Every row gives one point. The window is the flat piece filled in between its corners: a triangle in 3 columns, a solid with four corners in 4, and so on. A path goes straight from each point to the next, and from the last back to the first. List the points from which the path goes on through the window.
In the rows, zero is written as 128.

Window (3 x 3):
[[135 189 112]
 [143 115 107]
 [ 76 114 169]]
Path:
(1): [124 172 151]
(2): [121  87 189]
(3): [ 86 147 135]
(4): [ 40 134 149]
(5): [126 100 174]
(6): [207 146 112]
(7): [117 182  87]
(8): [158 121  57]
(9): [167 145 109]
(10): [125  82 162]
(11): [ 40 117 159]
(12): [141 198  81]
(13): [165 170 153]
(14): [ 94 126 194]
(15): [ 63 102 116]
(16): [110 173 117]
Through the window after points: 2, 4, 14

Window, 6 rows:
[[106  92 170 127 219 117]
 [137 114 134 160 188 141]
 [ 75 140  49 133 101  80]
 [162 128 151 137 161 105]
 [127 145 194 102 107 146]
 [ 88  90 126  59 185 135]]
Path:
(1): [108 117 168 101 228 120]
(2): [116 201 116  87 142 114]
(3): [120 102 177 119 155 139]
(4): [133  89  11 168  82  79]
(5): [ 89 175 195  93 183 117]
(6): [ 88 115 139 113 204 119]
(7): [146  86 136 121 146 126]
(8): [126  36 187  84 164 155]
(9): [ 95 147 113 162 228  85]
(10): [114 142 111 121 166 109]
(11): [ 88  89  82 146 152  99]
(12): [125  64 173 138 162 113]
(13): [ 97 150 138 114 243 135]
(14): [106 144 140 116 151 128]
(15): [175  54 101 148 155 143]
(16): [106  79 153 140 185 118]
Through the window after points: 2, 4, 6, 12, 16

Window, 8 rows:
[[136 158 163 151 104  93 235 118]
 [189 132  45 171  94 106   7 154]
 [115  52 179  84 147 161 136 107]
 [112 165 137 142 169 112 154  95]
 [112 106  84 103  87 135 128  72]
 [100 139 144 152  94 109 104 131]
 [118 143  86  76 179  99 110 211]
 [109 126 114 223  97  93 215 128]]
Path:
(1): [111 162 119 104 146 193 202 180]
(2): [129 111 115 146 137  93 130 125]
(3): [123  69 133 161 166  61 124  84]
(4): [120 176 128 130  62 190 178 108]
(5): [148 137 129  98 129 175 124 154]
(6): [106 108  91 119 158  42  58 112]
(7): [148 112 106 123 148  98  92 133]
(8): [126 210 123 138  68 166 119 133]
(9): [112 160  96 127 153 144 147 117]
(10): [124 127 143 107 169  63 118 174]
(11): [122  43  94 128 150  54 144  65]
(12): [105 174 146 154  99 135 126 141]
(13): [152 153  56 163  65 187  66 123]
(14): [121 105 129 143 160  49 107 144]
(15): [122 135  82 150 130  77 131 129]
(16): [130 199 176 137 100 197 156 121]
Through the window after points: 9, 11
